Each row of a before or after table is a point. One or more steps were done to the points. Then noise was added and the rows were shuffled. The steps act on columns, c1 being the first. What was done? A step turns or swaps two columns, mirrors them in a line or flattens them onto one, adds a multiple of one to another, or multiplies or shifts one. Angles are multiples of 10 degrees, from the lower column toward the higher: turns from -170 to 170, lines from 10 to 170 but not 90. Use the fewest steps. Two steps may share a column if one is a turn and the other turns, adds or multiplies; they go together, in the order done. Otherwise the lowest column goes first.

Before, 9 rows:
[[  7   5]
 [ 14  58]
 [  5 -43]
 [ 29 -13]
 [-25  42]
 [ 37  32]
 [-26   1]
 [-16  -2]
 [ -9 -23]]
After:
[[  6   7]
 [ -6 -25]
 [ 13 -42]
 [  2  63]
 [ 30  39]
 [-33  36]
 [-26  -3]
 [-16  -5]
 [ 32  -7]]
Steps: turn c1 and c2 by 10 degrees

Before:
[[  0   4   2 -34   3   2 -29  26]
 [-13   0   4 -36   4  27  28  18]
 [-21  12   1  19  17   0   3  -4]
 [ -9   7 -21  -1  -6  -8 -11 -25]
 [ -5 -15  -9  -5  14   2 -25 -15]
 [ 11   4   0  22   6   1  -4 -17]
 [ -4 -15 -14 -60  15  -4 -22 -17]
 [-16 -17   4  26  -8  -7  -9 -17]
 [ -3   3  -5  25   9   0  28  52]
 [-14 -11 -18  31  -2  19 -18 -19]]
After:
[[ -6   9  -1   0 -45   0   2 -18]
 [ -4 -24   0   0 -32   1   6  -4]
 [ -3  -1   2  -5 -46   1 -34  27]
 [ 22  -9   6  -2 -57  -3  -3 -17]
 [ 16   2 -10  -5 -34   1 -26 -15]
 [ 16   2 -14  -6 -35  -1 -31 -18]
 [  5 -11   5   5 -47   0  22  17]
 [ -3 -10 -21  -3 -58  -1 -11 -27]
 [  0  -3  -6   6 -41  -1  31  52]
 [ 15 -13 -17  -3 -52  -2 -14 -20]]
Steps: turn c1 and c2 by 110 degrees; flatten c4 and c7 onto the line at 80 degrees; shift c5 by -50; multiply c6 by 0

Before, 12 rows:
[[-21   3  16 -21 -11   3  -3   8  20  -3  -3  19]
 [-22  27  13  -2  22  16   0   0   8  31 -16 -43]
 [-13 -13  -2 -23  -9  14  -5   7 -19 -49  18   8]
 [ -8  -2 -22   2  -2  18 -12  14  13 -23  51  13]
 [-19   9  13  25  -9   4   5  35 -24  28   0  10]
 [-10 -26  -1 -21  -2  15 -28  18   6  14   5   2]
 [  2 -20  -3   1 -12   7 -20   1   7  -9 -14   0]
 [ 12  31  17  -3  18   2 -13  13  -5  -2  13 -18]
 [  1   3  21  -2   6  12  15  -3 -10   0  22  16]
 [ 14  24  17  12  -8  16  11  30  -3  21   9 -60]
 [ -3  34   6 -11 -11  21   4   1  -5  29  -6  16]
 [ 18   1 -15  -1  10   3  11  35   2  15   2  11]]
After:
[[  2 -18  -2 -11   3   8  14   9   8 -16 -14   1]
 [-11  -2  -2 -20  41  15 -11   6 -15 -26  19   9]
 [-23 -16  13  -1 -20  17  -1   0   8  31 -18 -43]
 [ 16  10 -13 -19  -9   5  -7 -31   2  14   5  11]
 [ 11  14  16 -17   8   4   5   1  -5  19  14 -17]
 [ -9  12 -20 -15  23  19   7  -5  14  -9  52  14]
 [ -3  48   9  -3 -32  21 -10   2  -5  -2  -5  14]
 [ 15 -36  17  -5 -22  16   1 -34  -4   0  10 -60]
 [  2  17  20  10   2  12  -9  -5 -10   6  22  14]
 [ -8 -23  -1 -37 -16  15   0  10   4   3   7   2]
 [-21  23  17 -17  -1   4 -12   3  22 -11   0  15]
 [-19  18  15  -7 -32   4  15 -39 -25   2  -1   9]]
Steps: add 1 times c12 to c2; turn c4 and c7 by 130 degrees; turn c4 and c8 by 140 degrees; turn c5 and c10 by 70 degrees

Before (13 x 24):
[[-22 -13  -6 -16  37  10  42  32 -17 -24   0 -14 -32 -19  16 -20 -12  -5
   -4   8  11   3  -2  22]
 [  9  30  -5  34 -11   7   2   0  -7 -10   6 -22 -37  14  24 -11 -20  11
    1  13 -32 -14 -12   7]
 [ 26   3  27   1  32  21  37  -5  -7   7  41  -8  -2 -10  10  20   1 -11
  -27 -28 -14 -16  -7 -20]
 [ 11  16  -5   8  16   2  38  -8  12  14  37  19   4  14  18 -11 -18  14
   -9  23  -1  34   7  -8]
 [ 25   1  -4  30   6 -18  -2 -19  31   1  18  27 -24  15 -23 -27 -36  -2
  -12 -21   4  28   5   0]
 [-19  -1  17 -18  -8 -17  13  -6 -20 -13  27   1  -9   4   5 -23  -8 -30
   21 -30   7  -4   5 -11]
 [ 22  11   8  13   5 -14 -15 -13 -16 -26 -11  -2   9   6   3 -33   7   6
   -4 -22  -6  18  -7  15]
 [  0   4 -20 -15 -20   1 -11 -15  16  19   1  11  10  -3  16  11  13 -30
   16   5   4 -15 -27  -5]
 [ 20  -3   2   5 -19   6  -5  31  33 -31  35 -10  -1   4 -14 -21 -39  10
  -11  11 -17 -17  26  -3]
 [  6  -9 -11   5  15 -18  31  17 -18  16  31 -27  14 -39  13   9 -13  12
  -33  17  -4 -13   0  13]
 [-27  -5  -8 -11  30 -17  15  -2  11 -28   9  11  14 -35  20  -8   1  17
    2   1  -3  -8   8 -19]
 [ -6 -17  16  -1   5  23  16  15   7   3  -3 -18 -21 -20   8 -11 -42 -10
  -22   9 -13 -20 -10 -12]
 [-26 -22   3 -15  32 -16   0  20  14 -17   1 -12  16 -16  28   7   9 -30
  -20 -22   4  21  -1  28]]
After:
[[  3  -9  -7   5  -8 -16  51  15 -18  17  33 -27  12 -39  12  -2 -13  21
  -33  -1  13 -11  -1  10]
 [-18 -11  -6 -16 -27  10   5  30 -18 -27  -2 -16 -31 -19  16  -1 -10  -7
   -2 -13  26   5  -3  23]
 [ 10  17  -3   7  -5  -3  58  -7  11  14  37  18   2  15  15   0 -14  24
  -10   2  15  33   6  -8]
 [-17  -6  17 -17   2 -18  -6  -3 -24 -12  27   3  -8   2   5   1  -7 -48
   24 -51 -12  -7   5  -9]
 [ -2   6 -19 -17   9   2  18 -16  18  22   0  11  13  -2  17   0  15 -52
   18 -17 -22 -16 -25  -7]
 [  5  28  -4  33  36   9 -16  -1  -7 -11   5 -19 -38  16  27   2 -15  16
    1  -9   6 -16 -13   5]
 [-28 -23   0 -14 -15 -13 -28  20  14 -20   0 -16  16 -16  30   0  10 -48
  -18 -43  27  20  -2  31]
 [ 25   3  -4  29  -6 -21   1 -21  34   0  16  30 -26  14 -21   1 -37  -3
  -13 -43   1  25   4  -1]
 [-31  -6  -9  -9 -10 -17 -27   0  12 -26   8  12  13 -33  22   0   1  25
    2 -18  27  -7   8 -20]
 [ 20   9   9  10   3 -11 -55 -15 -15 -26  -8   0  11   8   3  -3   7   6
   -5 -46   9  21  -5  15]
 [ 26   5  24   1  -1  20  49  -1  -5   8  42  -8  -2 -12   8  -1   3 -16
  -25 -48  38 -16  -5 -16]
 [ 22  -2   2   4  27   6 -51  30  37 -29  36 -13  -2   3 -13  -1 -39  13
  -12  -6  -8 -17  25  -2]
 [ -2 -19  14  -1   8  25  19  18   9   5  -1 -18 -23 -19  10   0 -43 -16
  -21 -11  11 -19  -8 -13]]
Steps: turn c5 and c21 by 120 degrees; add 1.5 times c10 to c7; multiply c16 by 0; multiply c18 by 1.6; shift c20 by -20

Before, 9 rows:
[[-21 -18  14  -4  16  10 -11  -5  -8 -18   3   6  -8  -3  16   4  18  -1
    1  11 -11   1  15  14   2   1  -8  -8 -21   3 -13   6  18  11  -4 -17
   17 -25  19  10   0   8 -13 -12 -12  13   3  -9  -2   4 -15 -14  11  -3
   -9  10  11   3   3  11  11 -12  10   8]
 [ -8 -23  15 -10  -2   6  -3   8 -18  -9  -2  -9   8 -13   9 -24 -10   4
    3   8   2 -14 -13   7  11  18  -8 -12  -5  -9 -10 -15   5 -12  -2  13
   17   6  -8   8  -2 -17  12  -7  -5 -13  13  10  22   0  -9  10   4  -2
  -20 -10   7 -11  -4  13  -2 -13   3 -11]
 [ -1 -13  -9  20   0   0  16   9   4 -20  -7  11  11  15  -4   3  16  22
  -11  -3   8 -14 -12   3   6  -3  14 -12 -13 -12  -1   5 -16   5   3   0
    8  -2 -10 -14   7  14  11  20 -11   9  -3  -9  -8 -18  -2 -15  -1   0
   -4  -9  20  -1   4  -7  -7  12 -18   5]
 [  5  -8  -8  12   1  23  15   5  -7 -24  10  -2  13 -18   2 -18  18   0
    3  -7   5 -19  -4  12  10 -17 -11  -5 -12  -1   4   3   9  12   4  -5
   -4  -4   8  -2  -2   1 -13   2   4  19  23   0   9   0   5 -17 -14   2
   -2  15   7  21  34  -9  20  -7  -3   1]
 [-15  12   5  23  -6  -1   1   6  -7  -5  25  10  16 -13 -17   9  -7  10
   -1  -2   4  14  13 -19 -18  -9  11   7  -3  -2  20 -24  -6 -14   7   0
   -5   0   6  11  14 -19 -14 -14  12  -2   5 -10   9  18  19 -14  13  -7
   -1  -5   8  -4  -1  -6  -3  -4   9  14]
 [  8  -1  18  -9   7  28   5 -17   6  10   0 -13  -9 -14 -18  -5   0  -3
   -4   0   0  13  17 -11  -4 -19  12  -2  11  -1  12 -24  11   2 -12 -17
   17  -5   0  -8 -17  -3  -8  13 -15   5  -6 -21  12  13 -10  -5  -5   7
   14  19  -4  16  -1   3 -16  10  -7   2]
 [ 12 -24 -12  24 -12  10   2  -2 -13 -10  20 -12  -8  -5   7  11   7  29
    6   4  13   4  -8  12  -3  -9 -21  -8  -4  -7   9   6 -15  12  14  19
    4   8  -5 -18 -19 -11  -4   4 -12  -5  19 -12  25   8  -2   7  -7  -4
   13  -9 -14  -9   6   6  -1 -10  16  -1]
 [ -9 -17  16   5  13   6 -14 -18 -14  -4  -8 -13 -16   8   2 -21   7  10
    5  16   1 -21  13   5 -25 -14   7 -19  15  21   0 -18  13 -11  19   8
   -2   0  -9  11 -17 -10  14   0  -4   6   0  10  10  -9 -11  -3   5  -8
  -14  -9 -13  15   8   7  -8  -4  -9  16]
 [ -8  -1 -14   8  -8  29  15   3 -18  -2  23 -22  14  -7   4  -5   2  -8
    3  -2  15   5  24  -2  -9 -13  11   9   7  10  -5   8 -17  -2   0  20
  -10 -10   3   4   1  10   8 -15  -5   0 -12 -27  -4  -5 -12   8 -21  11
   -2   8   5  -2  16  -3 -17   1  -9  14]]
After (9 x 64):
[[ -9  -3  16   5  13  16 -22 -17 -14  -4   2 -13 -16   8   2 -52   7  10
    5  16   4 -21  13  15 -25 -14   7 -19  15   6   0 -18  13 -11  19   8
   -8   0  -9  11 -17 -10  14   0  -4   3   0  10  10  -9 -11  -2   5  -8
  -14  -9 -13  15   8   7  -8  -5  -9  16]
 [-15  -5   5  23  -6   7  11   6  -7  -5   5  10  16 -13 -17  23  -7  10
   -1  -2   1  14  13 -18 -18  -9  11   7  -3   0  20 -24  -6 -14   7   0
   25   0   6  11  14 -19 -14 -14  12   1   5 -10   9  18  19 -14  13  -7
   -1  -5   8  -4  -1  -6  -3  -4   9  14]
 [  8   5  18  -9   7  17   2 -17   6  10 -17 -13  -9 -14 -18 -12   0  -3
   -4   0   3  13  17  -3  -4 -19  12  -2  11 -25  12 -24  11   2 -12 -17
    0  -5   0  -8 -17  -3  -8  13 -15   2  -6 -21  12  13 -10  -5  -5   7
   14  19  -4  16  -1   3 -17  10  -7   2]
 [ -8  14 -14   8  -8  21   7   3 -18  -2  10 -22  14  -7   4 -12   2  -8
    3  -2   9   5  24  10  -9 -13  11   9   7 -20  -5   8 -17  -2   0  20
   23 -10   3   4   1  10   8 -15  -5   8 -12 -27  -4  -5 -12   8 -21  11
   -2   8   5  -2  16  -3 -17   1  -9  14]
 [-21  -1  14  -4  16   0 -21  -5  -8 -18 -17   6  -8  -3  16  10  18  -1
    1  11   0   1  15  16   2   1  -8  -8 -21  -7 -13   6  19  11  -4 -17
    3 -25  19  10   0   8 -13 -12 -12   0   3  -9  -2   4 -15 -14  11  -3
   -9  10  11   3   3  11  11 -12  10   8]
 [  5  17  -8  12   1   3   1   5  -7 -25   4  -2  13 -18   2 -45  18   0
    3  -7  12 -19  -4  16  10 -17 -11  -5 -12 -21   4   3   9  12   4  -5
   10  -4   8  -2  -2   1 -12   2   4  10  23   0   9   0   5 -17 -14   2
   -2  15   7  21  34  -9  20  -7  -3   1]
 [ -8   9  15 -10  -2  -8 -21   8 -18  -9 -17  -9   8 -13   9 -60 -10   4
    3   8  -6 -14 -13   4  11  18  -8 -12  -5 -10 -10 -15   5 -12  -2  13
   -2   6  -8   8  -2 -17  12  -7  -5  -4  13  10  22   0  -9  10   4  -2
  -20 -10   7 -11  -4  13  -2 -13   3 -11]
 [ -1  21  -9  20   0 -10  -3   9   4 -20  -8  11  11  15  -4   8  16  22
  -11  -3   9 -14 -12  -2   6  -3  14 -12 -13  -6  -1   5 -16   5   3   0
   -7  -2 -10 -14   7  14  11  20 -11   8  -3  -9  -8 -18  -2 -15  -1   0
   -4  -9  20   0   4  -7  -7  12 -18   5]
 [ 12  14 -12  24 -12  -7 -20  -2 -13 -10  -4 -12  -8  -5   6  27   7  29
    6   4   5   4  -8  10  -3  -9 -21  -8  -4 -12   9   6 -15  12  14  20
   20   8  -5 -18 -19 -11  -4   4 -12   4  19 -12  25   8  -2   7  -7  -4
   13  -9 -14  -9   6   6  -1 -10  16  -1]]
Steps: mirror c2 and c7 in the line at 60 degrees; turn c6 and c30 by -60 degrees; turn c6 and c24 by 30 degrees; turn c11 and c37 by 90 degrees; multiply c16 by 2.5; flatten c21 and c46 onto the line at 40 degrees
